Each row is a point. Each copy is the shape, with its points in the same order, turned, moved and blurred by noise. Some copies are also mirrored. Which?

Shape, 8 rows:
[[-52 -38 -10]
 [ 59  13  32]
 [-67 -38 -31]
 [ -5 -35  17]
 [-62  11 -31]
 [-39  -3 -71]
 [ -1  14 -64]
 [ 32   7  19]]
Copy 1:
[[-68   8   0]
 [ 74  13  25]
 [-84  16   4]
 [ -7 -12   2]
 [-49  54 -15]
 [-62  51  41]
 [-30  67  53]
 [ 30  15  10]]
Copy 1 is: mirrored
Copy 2:
[[-51  -2 -20]
 [ 82  32   0]
 [-61  -9  10]
 [ -1  -7 -25]
 [-57  38  33]
 [-41   6  61]
 [ -5  22  68]
 [ 47  39  -1]]
Copy 2 is: mirrored

Shape (8 x 4):
[[  9  51  17  60]
 [ 67  66  36 -42]
 [  5  56 -25 -18]
 [-41 -41 -36  71]
 [ 23 -17  -4  59]
 [  8  18  23  33]
 [  4 -30   5 -19]
 [-11 -58  52 -51]]
Copy 1, 8 rows:
[[ 19 -36  27 -67]
 [ 25  38 -65 -68]
 [ 16  41  15 -33]
 [ 15 -57  69  49]
 [ 41 -58   9   5]
 [ -1 -28  -1 -30]
 [  0   3 -25  31]
 [-51   1 -68  52]]
Copy 1 is: only turned
Copy 2:
[[-22 -22 -30  71]
 [-88  43  31  19]
 [ -2  46   6  32]
 [ 71 -71 -28  25]
 [  7 -63   9  36]
 [-21 -22 -20  30]
 [  1 -19  11 -33]
 [-25 -28 -11 -84]]
Copy 2 is: only turned

Shape:
[[ 18 -40   3 -24  -2 -35]
 [  0   3   6  31   5 -23]
 [-20  -1  37 -45 -35  21]
 [ 34   1 -11  -8  67  -5]
 [ 22 -21  56 -53 -68  11]
 [-20  27 -31  -4 -56  24]
 [ 31  27 -39 -32  -4  31]
 [ -1  34  15 -41 -14  32]
 [ 36  -9   4  12 -17  67]
 [  1  55  33 -21 -40  31]]
Copy 1 (10 x 6):
[[  7  22 -17   0 -22  -7]
 [-10  24  -5  11  35  33]
 [  4  -3  65  21 -29   1]
 [ 53 -14 -41  16  20  30]
 [  5  38  64  25 -69  13]
 [-16 -21  52 -42   4  47]
 [ 40 -46  22 -24 -18  50]
 [ 38 -19  66   6 -16  22]
 [  1 -30  11  37 -30  75]
 [ 31   2  86  12   2  54]]
Copy 1 is: only turned
Copy 2 (10 x 6):
[[ -6  45   4  13 -43 -32]
 [-12  -1  13  18  21 -34]
 [ 19  -7  -9   5 -58  31]
 [ 24  57   0 -20  42 -24]
 [ 30  -3 -43  18 -95   5]
 [-51 -15 -18 -14 -21  42]
 [-17  37 -44 -20  14  33]
 [ 26   2 -25  -3 -22  46]
 [  5 -18 -46 -55 -19 -12]
 [ 18 -33 -36  18 -13  45]]
Copy 2 is: only turned
Copy 3, 10 rows:
[[ 23 -31 -41  30   9 -29]
 [  8   3 -29   6 -29   4]
 [ -4  34 -30  -3  55 -31]
 [ 72 -10  -5  20   6  31]
 [  7   5 -65 -31  62 -74]
 [-52  -4  -2 -34  34  -3]
 [ 15 -31  11 -31  51  14]
 [  8  21 -10 -28  60  10]
 [ 38  -4  22 -48  15 -35]
 [ -3  30 -32 -58  58  10]]
Copy 3 is: only turned
Copy 4 (10 x 6):
[[-14   0  39 -10 -10  52]
 [ 33   8  29  -1  11   2]
 [-10  54 -27 -53  -3  35]
 [-25   2  24  56   7  -5]
 [-28  33 -13 -73  33  76]
 [  8   4 -14 -77 -15 -26]
 [-46  -3  -9 -30   9 -28]
 [-26  46 -23 -37  10  -4]
 [-10 -24 -49 -19  44   9]
 [-11  54 -21 -54  40 -12]]
Copy 4 is: only turned

Shape, 11 rows:
[[-29 -42  36 -16 -12  56]
 [ 18  39  -4  20 -24 -42]
 [ 33  26  45 -18 -33  58]
 [-49  31 -14  27 -12  21]
 [-26 -24  33  17 -29  13]
 [ 23   9  34 -18  27 -21]
 [ 13  20 -50 -16 -18 -32]
 [-39 -21 -45  58  -1   8]
 [-10  22  44  39 -40  32]
 [ -7 -42 -55  21   3  29]
 [  6  -7 -48 -29   6  57]]
Copy 1:
[[-60  37 -24 -20   3  36]
 [ 43 -30  35  29 -33  10]
 [ 30  44   3  -8  36  56]
 [-20  28  50 -10 -53   0]
 [-39  10  12  20 -20  28]
 [ 24  -2 -34  12  -6 -23]
 [ 41 -48  19 -22 -38  -1]
 [-53 -14  62  -7 -36  -9]
 [-12  37  39  35   5  50]
 [-43 -30  38 -45 -13 -14]
 [-10   4  12 -95   0   9]]
Copy 1 is: mirrored
Copy 2, 11 rows:
[[-28 -70  -4  21 -11  61]
 [ 46  18 -34 -43  30  21]
 [ 49 -72  33 -20   4  47]
 [-22  16  13 -24  26  60]
 [ -8 -36 -32  -9  -2  69]
 [ 51 -13 -22  33   7  15]
 [  6   7 -24 -36  40 -27]
 [-55  31 -23 -34 -20  40]
 [ 26 -26   1 -37  -1  90]
 [-55  -7 -10 -24 -31  -1]
 [-33 -35  38 -12  -1 -17]]
Copy 2 is: mirrored

Shape, 14 rows:
[[-44 -21 -33  42  -3 -30   2  10]
 [  0  31  -5  37 -12  22  10 -33]
 [-18  24 -11  15  23  -3   2 -30]
 [-17 -11  11  18   0 -14   0 -34]
 [ 49 -44  15  15 -34   4 -50 -24]
 [ 33  33 -18  26  24   5  19 -70]
 [ 29 -17  15   7  -8  18  17  70]
 [ 40 -18 -30  40   5  43   2  36]
 [-27  23 -29   6   7  -9 -51  42]
 [-10   7  29   3   6  24 -16 -43]
 [-27 -34 -14 -22 -14  17  -7   6]
 [ 28 -11 -39  32 -26  -1   5  41]
 [ 41  24  18  49 -49  -8   1 -17]
 [ 18  52   8 -31   5  -6  -8 -24]]
Copy 1 (14 x 8):
[[-35   5 -24 -20   5   5  51  33]
 [  7  11  14   4  -3 -51  34 -21]
 [ 10  10  31 -21   6 -13  36  -3]
 [ 13  21  -6 -23 -15  -5  16  -4]
 [ -6  70  -3   9 -44 -15 -37   5]
 [ 37  52  43  -8  11 -45  49 -16]
 [-23  18 -36  57  33  23 -17 -17]
 [-37  57 -12  48  42 -33  -2   3]
 [-63 -11  32  12   9   1  10  21]
 [ 26   4  23 -23  -7 -26 -17 -16]
 [ -2  -8 -16   6  14  -5 -17  40]
 [-27  44 -17  55  11 -15  23  26]
 [  3  33   2  45 -49 -30  28 -25]
 [ 26  -2  60  16  -1   6   8 -11]]
Copy 1 is: mirrored
Copy 2 (14 x 8):
[[  6  -7  24 -48  71  29  -4   3]
 [-23  12 -31 -27  13   0  34  -3]
 [-13  12 -22 -30  36 -16  -8  -6]
 [ -6   6 -21 -37  20  12 -18  19]
 [ 27   1 -38  30  -3  61  -3  34]
 [-32  24 -59  -8  32 -37  20  26]
 [  0 -43  54  33  -4  17  18   2]
 [ 22 -36  11  30  34   0  52   7]
 [ 15  14  18   6  58  24 -16 -61]
 [  3   4 -43 -22 -14  -3 -16  -7]
 [ 46  12  25 -18   8  10 -11   4]
 [  2  -8  34  23  46  31  36  12]
 [-48  10 -26   5   4  50  33  16]
 [-35  43 -22  18   1 -17 -22 -17]]
Copy 2 is: only turned
Copy 3:
[[  7  66 -40  23  18 -34 -14   3]
 [  9  24   5  23  -9 -13 -49 -56]
 [ 43  30  -7  32 -15  -7 -31 -19]
 [ 31  18 -27  18  -2 -27   2 -37]
 [-14   8 -16 -65 -20 -33   6 -61]
 [ 42  24 -20  28 -47  34 -39 -72]
 [-30  -8 -11 -32  49  22 -28   5]
 [-44  16 -32 -32  -3  25 -59 -11]
 [ 22  53  20 -23   3 -24 -40  29]
 [ 32 -17   3  16 -29 -35 -25 -41]
 [-24  10  -1  12 -15 -35  10   8]
 [-28  55 -15 -26  26  20 -25 -15]
 [ -1  31   5 -17  28  -4 -34 -95]
 [ 44  -1  45   3 -10  19 -13 -36]]
Copy 3 is: mirrored
Copy 4, 14 rows:
[[-51 -14 -17   3  18  29 -39   0]
 [ -6 -22  11  48  11 -35 -15 -31]
 [-37  -4 -12  19   9 -32   8 -19]
 [-10   1 -32  26  30  -3  -7 -20]
 [ 56  10 -51  25 -17  10 -37 -44]
 [-19 -14 -25  75 -10 -55  12 -32]
 [ 34   2  24  23 -30  48   0  28]
 [  4  -9  21  43 -58  36 -20 -22]
 [-24   9  11 -46 -29  -4 -25  -1]
 [ 14  15  -7  19  26 -27  16 -44]
 [  9 -29 -10 -17   6  35  13 -31]
 [  3 -31   4  27 -43  30 -42  12]
 [ 38 -12  -5  54   0 -36 -52   0]
 [ 15  -9 -10   6  -6 -59  31   7]]
Copy 4 is: only turned

Shape:
[[ -4  59 -50  20   6 -34 -28  -5  12]
 [-62 -13   1 -18  40  -4  22  17   8]
 [ -8  24 -14  -5 -18   9  13  11 -16]
 [  8 -15 -59  17  -4  33   0  31 -19]
 [-17  29 -17 -31 -28 -14  50 -53  32]
 [-13 -20  26 -41  16 -13 -51  29  42]
 [ 47  23  27  26 -35  19 -13  -2  41]
 [ -3  35  -4 -31  12  -2  32  27   6]
 [ 42 -34 -61   2  35  55 -20  -3  32]
 [ 15  35 -29  36  24  14 -25 -31 -18]
 [  6 -31  81 -37   1 -52  31   1   6]
 [ -6  -3 -21 -29  24  21 -36   4  -1]]
Copy 1, 12 rows:
[[  6   7  36  12 -33 -19 -15 -30 -69]
 [ 17  41   1  28  62  14  13   4 -11]
 [-14   5 -17   0  -1 -11  -7  18 -25]
 [ 16  -3 -17   7  -2  13 -67  36 -30]
 [-56  72  19 -22 -12 -12   5  -8  -1]
 [ 28  14 -41  18  45 -27 -11 -70   6]
 [-19 -46  -2 -20 -32 -21 -18 -36  30]
 [-31  18  -8  39  17 -28   3   4 -16]
 [ 26  14 -20  33 -23  32 -95 -15  18]
 [ 27   1  11  14 -57  19  -8  -5 -27]
 [ 17  36 -22  -3  36 -75  42  -9  60]
 [ 24  20 -41  30   1  10 -24 -24 -20]]
Copy 1 is: mirrored
Copy 2, 12 rows:
[[  3  28  21  25  -1  55  18 -66   1]
 [ 19 -29   1 -38  18  38 -18  23 -28]
 [ 24 -18   8  38  11   9   3   3   3]
 [ 25  19  -1  10  51   8  23   7  46]
 [ -3 -70  16  25  12  -3 -27 -55 -21]
 [-43  29 -22 -19  -4   1   0  13 -52]
 [ 14  39  25  41   9 -62  12 -36 -31]
 [ 34 -14 -25  32  10  21 -12  -4 -28]
 [  2  50 -28 -30  51 -26 -20 -27  45]
 [ 33  30  35   4 -20   7  -3 -46  36]
 [ 21 -49 -28 -18 -30 -35  36  14 -75]
 [-12  22 -10 -11  -5  10 -15  10  19]]
Copy 2 is: mirrored
Copy 3:
[[-39  84 -21  -5 -23  -1  -2 -28   3]
 [ 22  11  14 -46 -16  -8 -21 -26  66]
 [-11   3  -2   9 -21  22  -7 -21   9]
 [ 19  10 -20 -18 -52  24 -23  16 -25]
 [ 22  39  53  19  19   9  13 -60   4]
 [-12  -2  -2 -12 -16 -87 -31 -10  35]
 [-40  16  33  47 -13 -29  11  37 -17]
 [-23   6  30 -11 -20  12 -38 -32  25]
 [ 19  23  18 -55 -47 -28 -16  28 -63]
 [-35  44 -15 -34 -15  12  33   8 -20]
 [-10 -34  28   8  76 -36 -35  -3  56]
 [ -6  -4 -12 -42 -32 -35  -9 -19  -4]]
Copy 3 is: mirrored
Copy 4, 12 rows:
[[-34  28 -40  34  70   8  -4  19 -22]
 [ 20 -53 -16 -13   3  16  -9 -11 -15]
 [  1  21   8   9   4   6 -12  28 -12]
 [-54  11 -16  22 -36   0 -18  28 -10]
 [ 44  11  21  44  33 -24  44  -4 -26]
 [  0 -34  23  25  44  -2 -84 -29   1]
 [-43  26  70  11  53 -35 -17  23   0]
 [ 16 -11  20  23  21  34  -7  34 -20]
 [-89  -9  23  55 -23   1 -12 -31 -28]
 [-61  44  -9   2  30  15  16 -10  -7]
 [ 50 -39  61  10  39   4 -19  -2  69]
 [-26   4   0  23   5  20 -43 -30 -18]]
Copy 4 is: mirrored
